Each row of a before or after table is a point. One or more steps were done to the points. Then noise was added and the rows were shuffled. The steps act on columns, c1 being the first. Name the steps. A step turns or swaps two columns, mirrors them in a line or flattens them onto one, adds a multiple of one to another, or multiplies or shifts one. Angles are multiples of 10 degrees, from the lower column toward the higher: turns from -170 to 170, lines from 10 to 170 but not 90. Use the fewest steps. Two steps may share a column if one is a turn and the other turns, adds or multiplies; they go together, in the order done. Otherwise the lowest column goes first.
In the rows, zero is written as 128.

Before, 12 rows:
[[170  17]
 [155 116]
 [155  78]
 [161 143]
 [166 146]
 [155 128]
 [163 118]
 [103 134]
 [147 155]
 [ 73  95]
 [127 107]
 [121 152]]
After (12 x 2):
[[118  60]
 [147 114]
 [151 150]
 [140 171]
 [110 136]
 [119 159]
 [155 142]
 [184 116]
 [240  90]
 [134 164]
 [109 116]
 [157 148]]
Steps: turn c1 and c2 by 50 degrees

Before:
[[ 90 147 142 127 120 128]
 [207 117 152  95 118 164]
 [ 90 137 176 105 118 178]
 [115 131 141 126 113 143]
 [ 96  15 123  47 112 129]
 [122 129 228 119 165 139]
 [229 149 134  80 110 128]
 [167  62 146 107 130 136]
 [119 110 122  88 190 129]]
After, 9 rows:
[[129 154 142 178 115  83]
 [128 111 129 143 118 116]
 [125 141 168 131 208 139]
 [130 159 156 156 114 108]
 [129 215 208 136 109 200]
 [129 135 120 229 177 119]
 [129 134 128 141 109 113]
 [130 115 175 143 103 117]
 [124 183 149 149 128 165]]
Steps: multiply c1 by 0; turn c2 and c6 by -140 degrees; turn c3 and c4 by 100 degrees; multiply c5 by 1.3

Before (12 x 9):
[[ 93 135 176 130 128 148 135 132 153]
 [113 119 200 125 151 115 156 130 143]
 [121 168 115 144 180 157 103 119 181]
 [100  76 162 172 112 129 182  55 102]
 [ 89 167  95 135  95 162 128 128 180]
 [ 73 116  96 107 159 212 145 178 141]
 [187 143 124 123 119 117 106 134 113]
 [111 102  50 171 160 118 160 108 151]
 [ 22 121 104 121 148 139 124 141 143]
 [159  70 150 103  96 176 146 120 162]
 [123 176 108  82 143 123 110 117 145]
 [116 159  94 184 157 120  79  89 180]]
After, 12 rows:
[[136 117  97 107  33 213 147 178 139]
 [111 122 198 129  72 115 155 128 143]
 [ 91 141 124 123 176 117 103 133 112]
 [111 178 108  83  89 123 118 116 123]
 [141  68 146 103 213 175 153 115 146]
 [202 118 105 123  35 141 134 141 127]
 [174  76 166 176 153 129 156  56 150]
 [104 100  51 164  48 116 163 104 146]
 [159 137 175 133 107 148 146 131 136]
 [201 170  91 138 181 159 153 127 141]
 [103 158  98 187  60 120 113  91 119]
 [ 69 168 113 143  13 159 134 118 132]]
Steps: multiply c5 by 2.5; turn c1 and c5 by 150 degrees; flatten c7 and c9 onto the line at 30 degrees

Before, 9 rows:
[[101 111  94  57 149 133 124 138  94  98 146 183  93 128]
 [136 146 104  92 164 150 112  83 132 103 117 187 128 180]
 [137 109  99 135 179 112  85 101 119 107 137 133 107 121]
 [126 161 131 156  61 103  98 148 141 155 109 123 125  78]
 [ 81 151 168 179 151  72  56 113 106 168 133 101 173 107]
 [ 66  88 137 133  60  50 115 115 131 119 111 181 201 109]
 [153 161 151  93 136 122  95 165 178 148 119 139  75  87]
 [180 136 128 123 111 130 192  59 135 132 100  95 112 103]
 [ 92 128 142 130 137 145 125 157 169  61 116 133  98 124]]
After:
[[182 152 126 150 112 134 190  60 136 135  97  94 113 103]
 [ 66   8 137 103  61  50 117 117 134 120 111 183 202 108]
 [126 227 131 155  65 102  97 150 140 156 109 121 124  79]
 [ 82 197 167 157 147  73  57 112 106 168 132 101 168 104]
 [ 96 125 142 111 136 145 123 160 168  63 117 133  99 123]
 [134 182 105  93 162 147 111  82 131 101 119 186 127 181]
 [ 97  77  95  39 151 133 125 141  92 101 147 185  92 128]
 [138  71  97 140 179 114  83 100 118 104 137 134 106 120]
 [153 228 151 106 139 123  95 165 177 144 119 139  75  88]]
Steps: add 0.5 times c1 to c4; multiply c2 by 3

Before:
[[137  86 148 119 166 130 186 157 200  93  69  51 100 156  50 132  88 154
  143  68]
 [109 131 153 123 100 157  95 146 142 145 158 122 122 170 120  81 109 114
   77 151]
 [108 158 157 122  95 162  77 120 115 127 137 100 152 110 145  78 111 114
  171 154]
 [ 92 163 121 124 101  94  82 100 144  75 154 106 116 153 135  99  81 102
  129 160]
 [ 78 123 140 137 117 127  98 154 112  76 131 128 159 171 123 101 145  89
  157 169]
 [135  80 108 135 144 142 159 133 158  54  92  51  93 113 115 105 129 151
  130  80]
 [115 103 167 205 150 114 164 116 125 210 133 151 110 180 162  98 124 114
  108  83]
 [160  71 132  74 148 144 126  81 166  83  98  81  85 136 133 146 115 166
  162 103]
 [104 179 125  82 109  99  92 122 105 126 124 114 156 157 145 105 132 178
   93 117]
 [115 142 187 114 105 127  43  98  90 108 135 120 100 144 162  91 115 105
  126  98]
 [130 154 182 150 117 142 111 120 110 102 179 125 165 152 118 101 103 133
  101 133]
 [127 167 135 119 133 103  83 101 107 128 166 127 127 181 114  44 133 117
  119 142]
 [148 144 162 186 217 148 132 144  93 178 111 147 110 179 195  88  85 133
   80  86]]
After:
[[130 149 178 152 117 140 106 123 105 112 178 130 166 155 123 121 108 140
  104 136]
 [148 143 168 183 220 148 152 144  92 172 113 140 114 177 195 100  87 139
   78  44]
 [110 154 153 120  90 163  80 121 121 146 141 109 153 104 144  87 111 104
  169 179]
 [113 102 168 205 150 116 193 115 125 193 130 142 111 177 159 110 119 104
  106  43]
 [109 131 153 120 101 159 104 145 141 154 156 124 124 168 122  88 108 102
   72 178]
 [159  70 135  73 153 145 110  85 171  86  98  99  88 138 137 144 115 188
  163  78]
 [130 157 134 117 136  97  86  99 107 141 163 129 131 180 113  45 134 111
  115 161]
 [ 80 124 143 138 114 129  82 155 115  88 132 125 159 170 122 101 148  66
  158 213]
 [133  78 111 136 145 145 135 137 159  50  92  74  93 113 113  98 125 167
  133  34]
 [ 94 165 122 119  96  91  68 103 145 101 150 112 117 156 134 103  83  86
  129 191]
 [106 179 128  84 109  97  96 116 102 134 122 124 159 156 144 105 132 211
   92 105]
 [114 145 186 112 103 127  46 100  93 140 135 121  99 144 158 108 119  87
  124  66]
 [141  85 146 118 162 132 171 157 198  71  69  73 106 154  47 134  84 168
  137  10]]
Steps: add 0.3 times c3 to c16; turn c7 and c10 by -20 degrees; multiply c12 by 0.7; multiply c18 by 1.6; multiply c20 by 2

Before (9 x 48):
[[117 101 153 132 145 173  96  91 140 136 129 128 137 137 101 116 142 108
  124 125 133 136 131 214 136 142 126 127 117 158 112 125 130  89 144 131
  146 131 111 108 137 155 178 126  89 149 146 249]
 [127 130 137 138  88 130 130 143 127 126 139 107 166 148 174 123 145 156
  134 126  93 135 131 133 110 126 121 146 137 149 176 139 129 157 105  61
  130 136 121 109 127 173  96 135 155 123 110 111]
 [119  75 129 133 103 125 130 138 130 112 118 114 136 127 113 108 144 164
  134 141 132 121 147 128 136 141 128 158 143 154 120 121 118 154 144 145
  123 137 138 100 150 141 204 208 133 146 192  96]
 [118 130 130  58 137 136 117 131 151 123 136 137 132 137 100 127 145 164
  119 123 110 153 135 165 141 117 118  85 104 127 114 127 133 112 140 142
  141 130 133  98 143 115 102 129 155 116 113  93]
 [135 136 137 145 141 141  80 147 125 133 124 156 170 129 102 121  86 163
  121 145 140 133 160 131  94 113 128 151 139 136 128 118 130 162  99 121
  139 116 113 157 155 119 102 124 157 137 104 102]
 [134 139 133 134 137 123 126 135 152 117 133 190 128 172 149 128  57 145
  139 138 111 129 129 131 131 118 101 139 141 149 130 150 106 146 108 119
  123 139 137 106 122 125 133 124 153  86 116 135]
 [119 139 128  68 137 128 127 128 126 112 118 111 137 127 112 128 140 147
  116 136 122 135 129 130  95 125 106 156 133 107 113 128 113 105  64 106
  162 119 104 127 146 129 101 123 142 146 102  87]
 [134 129 166 144 144 127 115 144 135 114 131 146 126 134 127 124 135 161
  138 136 136 148 130 131 140 128 110 126 142 144 118 112 132 156 128 134
  130 117 132 105  94 118 100 120 149 135 106  99]
 [134 134 126 120 144 131 114 137 144 128 139 110 134 151 101 130 143 150
  122 139  68 129 129 138 141 118 114 159 140 138 169 115  62  99 139 127
  132 122 106 130 144 159 135 147 107 145 130  98]]
After:
[[117 102 153 132 145 173  96  77 140 136 129 128 137 137 101 115 142 108
  124 125 133 136 131 214 136 143 125 127 117 175 112 125 130  89 144 135
  146 131 111 108 136 154 178 126  89 150 146 250]
 [127 130 137 139  87 130 130 163 127 126 139 108 165 149 174 123 145 156
  134 125  93 136 131 133 110 126 121 146 136 109 176 139 129 157 105  72
  130 136 120 108 127 173  96 134 154 122 110 111]
 [136 136 137 145 141 141  80 171 125 133 124 156 169 129 102 121  86 163
  122 146 140 133 160 131  94 113 128 151 139 149 128 118 130 161  98 137
  139 115 113 157 155 119 102 124 157 137 104 101]
 [119  75 128 133 103 125 130 164 129 111 117 114 136 127 112 108 144 164
  134 141 132 122 147 128 137 141 128 158 143 129 121 121 118 155 144 150
  123 136 138 100 150 141 204 208 133 146 192  96]
 [135 130 166 143 144 127 115 167 136 114 132 147 126 134 126 124 135 160
  138 136 136 148 130 131 140 127 110 126 141 160 118 112 132 156 128 150
  129 118 132 105  95 118 100 120 149 135 106  99]
 [118 130 130  59 137 136 117 157 152 123 136 138 132 137 100 127 144 165
  119 123 110 153 135 165 141 118 118  85 104 136 113 126 133 113 141  72
  141 129 133  98 142 115 102 129 155 115 113  94]
 [134 139 133 135 136 123 126 147 151 117 133 190 129 172 149 128  57 145
  140 138 111 129 129 131 130 118 100 139 140 157 130 149 106 146 108 125
  124 139 137 106 122 126 133 124 153  86 116 135]
 [133 134 126 121 144 131 115 152 144 127 139 110 134 151 101 130 143 150
  122 139  68 128 128 138 141 118 114 159 140 154 169 116  61  99 139 119
  133 122 106 130 144 159 135 147 108 145 130  97]
 [119 140 128  68 137 128 127 142 126 112 118 111 137 127 112 129 140 147
  116 136 123 135 129 130  94 125 106 156 133 116 113 128 113 105  64  45
  162 120 104 127 145 129 101 123 142 147 103  88]]
Steps: add 1 times c4 to c36; add 1 times c5 to c30; add 0.7 times c18 to c8

Before:
[[148 111 153  98 102  58 115  95 110 112 162 154 113 126 112 109 135 144
   97 125  94 144 140 176 110 111 147 107 112  96 146 106  78 125 178 134
  167 105 149 141  77 128 105 144 155 121 134 151 111 168 136 115 156 144
  153 133 141  99  99 128 107 127 162 182]
 [161 107 116 102 133 121 115 126  91 129 132 114  96 122 114 134 137 151
  140 131 101 168 109 163 160 129 122 108 138 100 125 128  83 137 171 113
  147 112 124  97 115 140 142 145 150 168 141 178 133 168  99  97 134 138
  122 181 146  91 156 119 144 108 180 174]
 [169 204  85 102 163 222 105 164 156 165 105 104 167  99 180 192 153 120
  116 115 243  99 114 119 105 165  81 151 113 114 169 113 182 149  75 106
  116 132  59  76 120 122 124 131 126  79 145 150 112  79 124 192  93 134
  125 134  84 202  86 198 116 151 142  87]
 [201 181  87 123 158 173 128 157 180 149 100 100 144  80 174 175 177 113
  118 129 216 154 136 112 148 189 100 105 125 121 141 101 155 109 103 134
  132 133 109 111  98 161  98 126 144  96 102 106 173  56 150 201 107 102
  142 120 136 153 114 183 108 179 164  93]
 [180 153 102 121 113 170  90 132 153 135  98 132 177  96 134 174 111 117
   87 139 249 122 147 133 138 154  84 136 154 175 139  90 142 142 104  95
   79 132  77 108 120 153 126 117 132 100 125 150 121  76 151 231  99 140
  145 134 124 184 129 185 140 175 138  96]
 [158 108 110  70  99 137 114  73 135 101 153 129 112 139  70 104 164 105
  155 162 108 139 102 121 162 107 141 120 136 105 122 122  97 119 198 131
  158 102 126  91  76 118 118 147 138 151  98 158  96 160 162 117 157 103
  150  79 181 124 138 125 165 110 218 167]
 [162 163 162  64 148 114 118 123  95 123 112 133 128 134  69 136 133 123
  142 151  65 167 138 167  90 144 148 127 145 132 102 104  99 151 177 110
  180 118 144  93 111 140 133 185 114 119 132 110 124 174 138 121 119 147
  137 159 171 128 147 117 144  85 134 178]
 [153 155 112 176  86  95 168 117 130 140 110  69 157 115 115  87 113  85
   99  24 135  95  86 105 131 138  70 140 126 120  75  71  90 123  96 152
   85 172 123 181  83 105 107 144 152 120 219 203 175 121 105  82 165  85
  138 146  72  55 110 135 127 132 115 137]
 [131 104  94 107  75  80 139  90 106 129 140 110 138  97  93  93 150 135
  130 145 113 145 144 190 101 120 118 168 120 105 145 110  74 130 163 140
  152 135 104 109 141 113  91 150 164 144 110 189 113 156 116 114 133 107
  120 100 182 104 140 114 186  85 150 164]
 [167 115 114  91 116  94 105  93 108 107 131 139 115 127  98 103 130 142
  142 113 103 150 102 133 115 112 136 129 121 148 142 137  86 150 206 151
  140  61 114 131 165 124  85 142 145 120 125 140 124 153 159 130  94 113
  157 137 145 104 109  95 131  71 154 176]]
After:
[[153 111 150  95 103  58 117  95 113 113 161 154 120 126 111 109 134 144
   80 128  91 144 108 174 108 110 147 110 108  87 144 104  77 120 176 110
  166 117 148 141  78 124 136 142 153 122 136 146 108 167 138 114 156 146
  154 133 142  95 105 129 111 126 161 182]
 [179 154 103 120 112 169  92 132 157 132  96 133  99  95 137 171 110 116
  111 140 252 125 172 130 136 153  81 134 153 157 136  88 141 143 104 123
   78 160  77 111 118 151  93 116 133  98 126 152 122  76 147 232  95 140
  145 134 124 185 131 186 140 176 139  97]
 [130 103  93 107  72  78 141  90 106 126 139 108 114  96  91  91 152 133
  118 143 112 143 133 189 102 122 121 163 120  84 147 111  75 135 164 135
  152 114 103 106 140 109 123 151 163 146 112 190 117 154 114 114 132 106
  123  96 182 104 143 116 190  85 153 166]
 [162 168 158  60 146 119 121 123  96 125 108 130 117 131  67 140 138 120
  145 149  68 168 124 170  92 144 151 126 145 134 100 100 103 150 180 116
  182 141 142  89 113 144 128 187 109 117 133 110 124 174 137 121 123 149
  136 157 176 126 147 111 144  87 137 176]
 [160 108 120 102 133 125 117 127  84 128 132 115 156 121 116 132 134 148
  124 131 103 168  99 162 163 127 123 110 137 120 126 131  80 135 167 111
  145 143 125  97 113 140 160 148 146 169 141 180 135 167  96  96 131 141
  123 180 143  91 154 119 146 104 183 173]
 [154 158 109 177  87  98 166 120 128 143 113  69 166 112 116  86 116  84
   95  26 132  93 164 109 127 139  67 144 122 108  74  69  92 123  98 177
   86 111 125 181  85 103 118 145 154 114 217 201 177 121 103  80 164  84
  138 145  71  53 109 136 128 133 117 137]
 [198 186  86 123 161 172 127 161 177 150 103 102 117  81 172 171 180 113
  114 128 217 154 137 110 151 184 101 103 122 102 142 100 156 107 104 130
  131 123 109 114 100 164 115 130 144  95 102 102 173  59 147 201 105 108
  142 121 135 152 109 182 109 178 163  96]
 [156 107 108  72  97 137 112  73 135 101 155 131 159 139  70 104 165 107
  143 163 105 140 118 122 161 104 141 121 137 105 124 124  98 121 196 100
  157 119 128  92  73 117 135 146 137 149 101 155  98 159 160 117 158  99
  155  76 184 124 141 129 164 112 216 162]
 [168 119 114  90 114  89 111  95 110 109 129 140 157 129 101 102 131 144
  153 114 104 152 119 136 115 113 136 130 122 103 140 138  87 148 202  65
  140  94 115 127 162 127  83 141 142 122 124 139 123 150 162 129  91 113
  155 135 145 102 108  95 130  69 151 179]
 [173 201  78 101 159 222 104 163 154 167 103 106 134  98 180 194 149 118
  109 114 244 102 170 122 105 163  84 153 112 118 171 113 184 149  74 126
  114 149  57  76 122 128 136 133 126  80 142 153 112  82 124 189  96 131
  123 135  85 205  86 197 116 149 143  90]]
Steps: turn c13 and c23 by 100 degrees; add 0.5 times c30 to c19; turn c30 and c43 by -50 degrees; turn c36 and c38 by -80 degrees
